Each row is a point. The points of each table are mixes of a few directions, plus a little noise. Count the directions of each table, and those that both share. Where both have some left over, give the other angles between the two spaces (their principal angles), to ten degrees, smallest first.
In the rows, 128 means zero.

First (7 x 3):
[[105 114 143]
 [139 135 121]
 [101 111 145]
 [154 144 112]
 [172 156 100]
 [167 152 103]
 [ 59  85 171]]
Second (5 x 3):
[[126 101 110]
 [131 173 158]
 [126  97 108]
 [132 186 166]
 [125  83  98]]
Directions: first 1, second 1, shared 0; angles 80

First (6 x 6):
[[125 213  72  74  54  91]
 [128 129 127 127 127 128]
 [128 134 124 124 123 125]
 [129 108 141 141 145 137]
 [130  68 167 165 180 154]
 [129 115 137 136 139 134]]
Second (6 x 6):
[[163 125  97 134 131 150]
 [189 123  76 166 136 117]
 [ 86 114 179  77 117 118]
 [134 157  98 174 137 155]
 [119 111 153 115 124  80]
 [ 77 139 166 103 122 148]]
Directions: first 1, second 3, shared 0; angles 90

First (9 x 9):
[[163 131 155 164  78 125 139 127  87]
 [121 129 123 142 136 127 120 140 138]
 [152 129 138 167  88 137 139 122 104]
 [106 125 100 117 152 146 129 117 158]
 [126 120 103  84 123 161 159  73 134]
 [133 135 160 139 136  89 103 172 114]
 [114 130 121 152 146 124 111 152 146]
 [107 122 124   7 175 116 135  98 141]
 [130 131 129 178 120 128 117 151 129]]
Second (9 x 9):
[[139 125 138  73 141 118  91 104 136]
 [126 128 136 102 142 115 118 131 130]
 [121 123 111  94 148 140 108 102 155]
 [139 128 135 123 131 123  89 123 136]
 [121 128 119 149 105 143 193 129 105]
 [148 129 137 147  91 136 152 117 101]
 [121 130 144  80 179  92  48 146 158]
 [122 130 110 200 106 151 156 142 127]
 [114 132 121 185 108 135 194 159 105]]
Directions: first 3, second 4, shared 3

First (11 x 14):
[[110 117 138 149 120  90 160 142 121 140 103 120 156 118]
 [121 113 100 133 118  91 135 118 118 112 132 136  98 122]
 [157 135 105 212  86 110 136 136 143 107 130 151  73  87]
 [127 125 125 138 111 164 144  71 155  99 165 153  89 138]
 [171 132 138  24 151 120  86 114  49 171 187 101 144 118]
 [135 145 150 149 139 125 117 191 127 158  85 107 174 116]
 [117 110  81  94 127 133 118  65 134  81 173 154  57 152]
 [159 157 174 174 118 158 128 170 137 163 109 116 171 100]
 [ 70 107 103  66 172 111 116 136 131 113  94 117 146 181]
 [151 146 158 130 127 173 121 125 136 143 143 126 145 123]
 [ 90 122 136 141 139 133 146 141 158 121  88 126 156 152]]
Second (9 x 14):
[[154 120  87 134 120  70 114 106 118 125 141 130 118 123]
 [115 134 159 112 147 150 123 142 134 146 112 119 170 151]
 [130 134 149 110 147 136 123 128 136 153 116 112 188 148]
 [136 116  87 122 144   7  59 135  96 134 124 138 126 179]
 [123 130 141 111 151 102  99 140 123 149 113 120 173 167]
 [115 135 153 136 115 203 168 132 144 116 129 130 108  96]
 [ 83 140 182 129 129 215 151 167 137 117 113 138 102 125]
 [135 116  81 162  89 114 145 116 117  84 154 154  22  80]
 [161 128 111 135 110 153 169  86 148 130 146 113 143  80]]
Directions: first 5, second 3, shared 1; angles 40, 60

First (9 x 20):
[[152 124 127 129 150 140  82 181 123 149 109 103 139  73 154 130 127 144
  134 131]
 [122  96 162 119 107 121 163 104 130  79 109 158  80 201 125 132  85 146
  108  98]
 [138 111 104 143 125 153 127 145 137 160 104 119 136 123 144 152 159 136
   90  94]
 [164 191 137 102 141 150 191  75 108 162 176 125 166 172 125 154 163  86
  118 151]
 [ 84 153 120 137 165  95 105  86 155  96 198  97 117 127 118  63  79  44
  165 147]
 [112 134 127 119 107 136 138 111 112 166 125 144 125 159 134 137 150 135
  118 162]
 [ 67 129 110 137 127 104  76 122 131 144 149 118 113 110 129  79 113 103
  160 181]
 [186 133 149 113 133 126 114 192 104 106  96 134 160  51 119 154 136 192
  161 131]
 [127  82 115 150  98 127 154 136 149  89  88 154 115 137 105 151 138 165
   96  59]]
Second (10 x 20):
[[139 141 147 114 133 128 140 117 118 124 137 129 125 146 132 129 117 123
  133 140]
 [111 118 125 140 137 115 136 104 153  92 147 122 110 148 118 108 100  96
  124  98]
 [ 90  98  97 164 132 112 121 113 174  87 138 118 109 127 110 102 109  95
  116  72]
 [106 106  99 154 123 123 113 136 151 122 121 124 126 108 119 120 136 124
  119 100]
 [128 138 152 117 143 118 152  91 134  91 157 125 109 172 125 112  87  94
  132 120]
 [131 131 131 125 128 129 129 128 125 130 128 129 129 129 129 129 128 130
  129 132]
 [105 102  92 157 119 126 106 146 150 132 112 124 131  95 120 124 147 134
  118 101]
 [159 143 128 109 108 153 108 179  83 201  88 139 164  82 145 166 188 192
  134 183]
 [119 134 154 123 150 109 160  73 149  66 172 121  97 189 120 100  66  72
  131 103]
 [192 169 155  77 105 167 114 192  43 236  80 147 180  83 161 188 204 221
  144 231]]
Directions: first 6, second 2, shared 2
